Each row is a point. Each copy is the shape, with its points in the same order, turned, moved and blurred by noise. Some copies are also mirrored. Which?

Shape:
-28 -11 -28
-37 -1 7
60 11 -12
5 -11 -25
-3 -12 -7
-26 42 -18
Copy 1:
-17 -22 -45
6 3 -35
-31 -23 46
-29 -23 -12
-20 -6 -13
34 -33 -19
Copy 1 is: only turned
Copy 2, 6 rows:
25 23 -24
1 39 -1
10 -58 17
18 -8 -17
3 2 -12
40 26 28
Copy 2 is: only turned
Copy 3 (6 x 3):
-27 -39 -26
-35 -2 -32
37 -22 36
-6 -40 3
-16 -19 2
14 -12 -51
Copy 3 is: only turned
Copy 4:
-30 -10 26
-43 22 8
43 -22 -30
-3 -18 16
-4 3 10
-44 -22 -23
Copy 4 is: only turned

Shape, 8 rows:
-4 -12 -25 10
9 -22 -25 0
-12 7 57 0
-6 20 28 25
-29 1 -14 -8
-23 -32 -38 14
-1 20 27 0
-3 -13 -28 5
Copy 1:
-29 -20 -6 23
-8 -31 -5 10
-22 30 51 -8
-26 39 17 14
-47 -17 6 -3
-38 -45 2 30
-21 31 16 -7
-26 -27 -14 17
Copy 1 is: only turned
Copy 2:
21 -19 -14 -4
18 -12 -27 9
-4 56 20 -20
-19 15 19 -22
37 -2 15 -6
41 -28 -22 -22
-6 27 23 -3
21 -20 -14 1
Copy 2 is: mirrored
Copy 3 (8 x 4):
-20 4 23 -9
-11 -12 27 -6
-9 -7 -60 10
-19 20 -33 20
-8 8 -4 -34
-39 -3 30 -30
3 10 -32 11
-15 1 24 -12
Copy 3 is: mirrored

Shape (9 x 6):
-25 18 16 5 -9 23
4 -12 17 -1 -7 -7
14 -11 14 -3 -3 13
12 -14 -18 15 11 11
-2 -13 -1 12 37 -4
10 60 4 -6 -8 -4
10 -7 5 1 -5 -1
9 -19 -29 0 13 -9
0 -7 -4 -16 38 -1
Copy 1 (9 x 6):
-26 -4 4 -18 -16 29
15 5 1 0 -4 5
10 -1 -18 3 -2 14
-1 -9 -26 -12 25 -3
-7 22 -11 -6 34 0
-46 -8 -1 18 -33 -15
7 -2 -9 -2 -1 0
6 6 -26 -20 19 -24
-10 36 -28 -6 15 -4
Copy 1 is: only turned
Copy 2 (9 x 6):
-6 15 40 -9 -14 4
1 -11 3 -9 12 0
-3 4 4 -22 16 11
-13 18 -15 1 8 29
-20 -4 -19 -9 -16 25
23 39 7 -15 -24 -31
0 5 -1 -7 11 4
-22 12 -28 10 11 11
-34 4 -22 -22 -12 5
Copy 2 is: mirrored
Copy 3, 9 rows:
5 -11 -31 19 10 -2
-11 -10 16 4 14 10
5 -18 16 3 21 -2
24 0 24 2 -6 -9
1 24 20 6 1 -20
-17 -32 -33 -28 -16 -18
1 -14 15 0 6 4
18 13 29 -16 -10 4
3 25 13 -17 15 -17
Copy 3 is: mirrored

Shape (11 x 8):
-32 -34 5 -4 -12 -9 20 33
18 -14 -32 -16 3 16 -1 -10
-2 -35 38 -20 -12 -2 17 26
-4 15 -11 5 -18 -30 -23 -11
22 -1 -8 26 12 38 -10 16
39 -16 -43 -4 -3 15 -9 12
-10 -32 23 8 -1 -17 38 7
25 18 -20 -4 6 27 16 21
-25 30 -6 11 -11 1 -21 -23
32 3 -28 -3 46 27 -12 21
-15 -8 32 20 -1 -17 25 32
Copy 1 (11 x 8):
-33 -3 5 -1 -19 -8 -4 48
10 -23 9 0 1 28 -21 -9
-8 -2 9 37 -19 -21 1 41
12 19 -29 -21 -17 7 3 -11
34 -11 23 -11 33 15 9 19
38 -28 10 -9 -2 33 -25 9
-26 -16 -6 22 -16 1 29 36
26 -34 -4 -6 33 0 -14 12
-4 30 -20 -24 17 7 7 -22
38 -45 35 -24 20 -2 -5 -7
-11 -3 -9 1 -5 -23 33 48
Copy 1 is: mirrored
Copy 2, 11 rows:
56 6 2 10 12 -28 3 22
-10 -19 -17 16 -4 -3 -15 5
60 30 -24 -4 6 -13 -22 12
-11 -2 23 -27 22 6 -10 12
-12 20 -2 37 -26 19 9 13
-26 -6 -10 37 2 -5 -20 13
42 19 -25 -14 -8 -30 15 16
-7 7 4 31 -41 -4 -21 23
4 -16 27 -28 -6 34 9 8
-19 5 7 47 -36 -2 -16 -20
40 45 10 -13 -11 -26 11 18
Copy 2 is: mirrored

Shape:
9 41 8 -42 31 -10 -16 0 2
13 -1 -12 -15 25 -7 -37 -40 45
7 27 -25 12 16 -3 -16 -7 4
15 31 -27 -4 4 22 -8 0 9
-2 -7 -10 -29 -55 13 15 -4 -11
21 22 -6 -9 14 -30 2 -16 -30
18 -18 43 -36 28 13 -29 9 7
40 9 -16 -2 -12 32 23 -4 11
6 -15 18 -6 -43 -24 -30 -8 -3
11 -14 6 -26 24 -12 2 4 -4
12 -11 7 10 4 -5 53 -4 3
-4 18 0 -14 -30 14 -14 -26 -4
14 10 -4 -2 -36 -10 9 2 3
Copy 1:
11 -36 28 11 -14 -9 -2 -27 -33
10 -60 -31 36 6 -4 -5 9 -20
25 -5 -13 25 -20 5 -14 -8 -6
6 0 -4 26 -19 1 -39 -6 -17
-31 6 24 -6 28 4 -44 18 15
30 -17 33 6 -13 24 4 2 2
-27 -39 -3 -24 -9 -5 17 6 -52
0 12 6 19 -7 15 -44 36 -32
-33 -21 5 -2 2 -9 12 29 30
-1 -18 11 -7 11 22 11 3 -29
22 22 14 2 31 16 0 40 -28
-4 -18 6 -1 2 -22 -38 13 15
-13 8 19 22 7 -1 -13 24 9
Copy 1 is: mirrored
Copy 2 (13 x 9):
18 -32 -3 -23 15 7 35 16 -21
30 -54 18 9 27 28 3 -24 21
-1 -6 -7 -9 28 7 0 -27 -5
-12 -20 -16 6 30 -3 6 -11 -4
1 -8 -44 18 -23 -22 -11 13 32
23 10 -17 -21 -1 27 29 -11 -1
5 -32 52 17 -21 3 31 20 7
-19 5 -22 40 23 9 13 6 17
2 -19 -5 -14 -36 11 -24 4 43
24 1 21 4 -4 -1 33 3 18
24 45 -5 30 15 9 -1 17 15
3 -28 -26 6 -13 8 -21 4 3
-3 4 -25 -2 0 6 -11 17 29
Copy 2 is: mirrored

Shape:
-13 -12 -24 -21 9 7 -23 -7 -18 -19 -18
-23 5 2 -23 8 -4 10 -5 16 30 -18
-2 42 13 -20 -4 -27 22 33 28 -7 -34
17 -20 -27 -26 22 -5 1 -23 -28 30 8
9 43 19 -18 22 -7 -12 30 10 -8 23
-16 38 -39 5 4 28 12 -24 -2 30 -23
-14 44 17 -23 23 -11 2 31 -33 36 15
-5 7 10 28 24 -13 -11 -2 4 -16 4
-10 25 -3 -6 17 2 -11 9 -17 -2 -31
26 22 0 -32 -16 -11 1 -25 -11 35 -19
21 -4 -20 16 -3 4 -5 4 32 35 -33
15 -6 15 22 19 27 23 14 -30 -4 -24
-29 18 17 28 -39 28 -9 22 -4 -13 22
-29 -22 17 10 -29 -22 12 -10 24 22 7
-23 -13 7 15 5 39 -19 14 -11 -15 24
-3 -19 -33 -12 15 -13 10 32 8 34 10
Copy 1 (16 x 11):
19 -1 20 -10 -1 10 31 26 13 10 -27
-27 -12 -16 -16 26 20 22 -11 13 -1 -39
-59 14 2 -26 -9 19 -1 -17 42 -17 -17
23 -7 -27 -20 19 -11 4 35 12 19 -52
-51 17 12 17 12 8 -28 29 30 -14 -25
-30 -25 -27 8 1 -3 32 -2 -2 57 -25
-47 -24 -19 16 19 -14 0 33 50 -16 -50
-25 11 17 5 5 -14 4 24 -12 -22 3
-24 -9 5 4 -18 -1 24 14 21 -4 -29
-2 19 -28 -5 8 -16 -2 -16 29 20 -60
1 11 -47 -5 -13 23 7 -7 -10 -4 -13
3 -42 -3 -2 -30 -12 -17 7 3 -14 -16
-6 -22 17 41 20 -2 0 -10 33 -1 38
1 -1 -21 -16 49 -2 15 -25 11 -28 7
9 -29 23 31 21 7 6 23 5 -8 13
-8 -9 -49 -17 24 30 7 39 28 -7 -14
Copy 1 is: mirrored
Copy 2:
-21 17 -9 3 -3 -7 -7 -24 -13 -21 -35
-10 -18 -6 9 -19 1 3 -32 3 -7 24
16 -19 -26 -20 25 -24 35 -25 21 -1 26
-23 -20 24 -5 -47 9 2 1 -9 -23 -27
27 -32 -22 -14 15 -37 -4 15 -17 -8 5
-12 5 8 45 -6 5 12 -3 21 -52 19
12 -47 5 9 7 -11 30 8 -48 -12 16
-25 -13 -23 7 15 -16 -14 21 6 12 -8
-19 -6 -14 4 23 -6 14 -10 -11 -27 -3
4 -27 36 -17 -3 20 7 -18 15 -28 3
-24 20 -3 -21 -16 10 -2 6 27 -18 38
-18 -10 -46 0 3 39 19 24 -2 -18 -14
33 23 -23 35 29 15 -12 15 -12 23 3
-5 -4 1 16 -15 17 -11 -18 17 50 19
4 16 -38 27 -3 9 -28 17 -30 5 -17
-10 7 -3 -9 -51 -16 22 7 -15 6 15
Copy 2 is: mirrored
